Each row is a point. Two turns around zero, p and q, are shown by what they do to some points. Where does a point land after both, in the order given? Backwards means that the second turn is done in reverse. Each puzzle has new turns, and all numbers are rounded.
(in the rows, 128 means zero)

Turn p:
[123 135 103] -> [116 105 131]
[104 120 135] -> [111 143 141]
[202 122 124] -> [196 105 109]
[119 112 167] -> [133 170 133]
[ 98 117 104] -> [101 116 156]
[122 162 135] -> [110 129  98]
Turn q:
[ 79 149 116] -> [135  75 139]
[161 109 112] -> [100 156 118]
[139 117 112] -> [108 135 121]
[107 122 142] -> [147 114 117]
[152 139  96] -> [ 92 138 146]
[130 132 191] -> [187 151 127]
Where do these land?
p, then q: [ 86 129 124] -> [155  96 127]
q, then p: [150 110 117] -> [100 118 121]
q, then p: [139 110 162] -> [138  98 103]
q, then p: [104 182 127] -> [162 175 136]
q, then p: [161 109 110] -> [ 88 121 117]

Turn p:
[171 125 171 131] -> [137 132 100  75]
[108 130  89 128] -> [134 119 151 164]
[123 115 141 163] -> [117 145 154 105]
[123 158 104 128] -> [151 140 129 157]
[ 85 143 113 105] -> [109 132 122 177]
[173 107 179 120] -> [124 117  95  66]
[113 119  98 121] -> [126 110 145 154]
Turn q:
[155 156 103  61] -> [ 55 155 130 151]
[122 129 146 157] -> [158 131 125 111]
[145 103 152 126] -> [142 128  95 143]
[123 146 129 133] -> [127 137 137 114]
[155 121 118 138] -> [139 141 133 154]
[ 67 111 121 154] -> [149  74 147  95]
Where do these land?
p, then q: [153 144 151  94] -> [110 120 161 161]
p, then q backwards: [122 162 161  98] -> [157 121 168 102]
q, then p: [140 134  89 168] -> [130 154 108  81]
q, then p: [ 87 105 151 158] -> [136  72 117 109]
p, then q: [152 112 116 114] -> [130 115 114 156]
q, then p: [113 111  99 136] -> [108 124 135  97]

Turn p:
[167 131 164 141] -> [107  83 148 118]
[ 94 129 111 149] -> [164 150 126 117]
[135  65 108 148] -> [120 132  82  77]
[136 146 133  94] -> [109 129 134 162]
[140 172 119 100] -> [108 145 160 164]
[ 96 123 133 136] -> [160 130 117 130]
Turn q:
[144  93 106 153] -> [111  93  96 130]
[156 131 158 122] -> [145 112 149 100]
[ 73 158 155 127] -> [132 195 131 118]
[135 116 123 111] -> [143 116 127 139]
[123  91  92 140] -> [116 107  87 153]
[138 180 135 117] -> [119 144 179 126]
Where do these land?
p, then q backwards: [150 126 177  94] -> [159 112  76 135]
p, then q: [137 118 146 140] -> [145 118 113 135]
q, then p: [136 111 143 124] -> [106 130 119 127]
q, then p: [ 77 155  88 158] -> [187 160 163 134]
q, then p: [152 146 139 130] -> [129 105 112 144]
q, then p: [116 111  75 123] -> [156 145 133  82]

Turn p:
[ 95 149  79 106 144 158] -> [137  94 188 116 105 124]
[108 163 136 137 143 109] -> [132 106 117 109 115 163]
[132 105 148 176 119 100] -> [136 133  68 117 134 110]
[ 91 163 129 115 163 171] -> [134  75 161 152 104 155]
[159  95 122 133  82 131] -> [118 176 119 134 127  87]
[132 122 159 142  98 100] -> [105 149  85 121 126 130]
[178 128 112  97 148 145] -> [152 159 168 150 155 138]
[129  99 139 117 126 110] -> [109 133 118 125 156 117]
Turn q:
[106 100 115 179 112 126] -> [ 97 106  99 111  89 141]
[ 54 112 138 135 134 126] -> [109 103 126 166 105 182]
[154 155 154 107 123 132] -> [127 152 158 130 153 108]
[123 114 139 108 121 149] -> [121 146 114 149 141 134]
[149 142 169 134  55 104] -> [ 79 179 160  83 134 139]
[150 136 147 109 152 127] -> [149 144 147 144 133 106]
[138 117  79 102 162 123] -> [186 111 102 127 138 125]
[141 149  69 133 131 138] -> [148  89 107  98 155 114]
[138 127 141 146 161 126] -> [136 120 138 142 103 102]
Where do these land?
q, then p backwards: [108 149 115  98 146 153] -> [136 109 146 122 172 140]
q, then p: [126  97 152 101 121 142] -> [157 121 128 119  91 141]
q, then p: [152 109 118 137 123 138] -> [128 136 145  98 128 132]
p, then q: [107 116 117 157 134 120] -> [155 145 112 113 124 140]
p, then q: [112 101 107  89 102 130] -> [127 131 166 151 111 165]
q, then p: [146 170 146 217 108 105] -> [ 26 116 117 114 146 127]
p, then q: [145 154 143  96 163 108] -> [118 119 116 174 142  93]
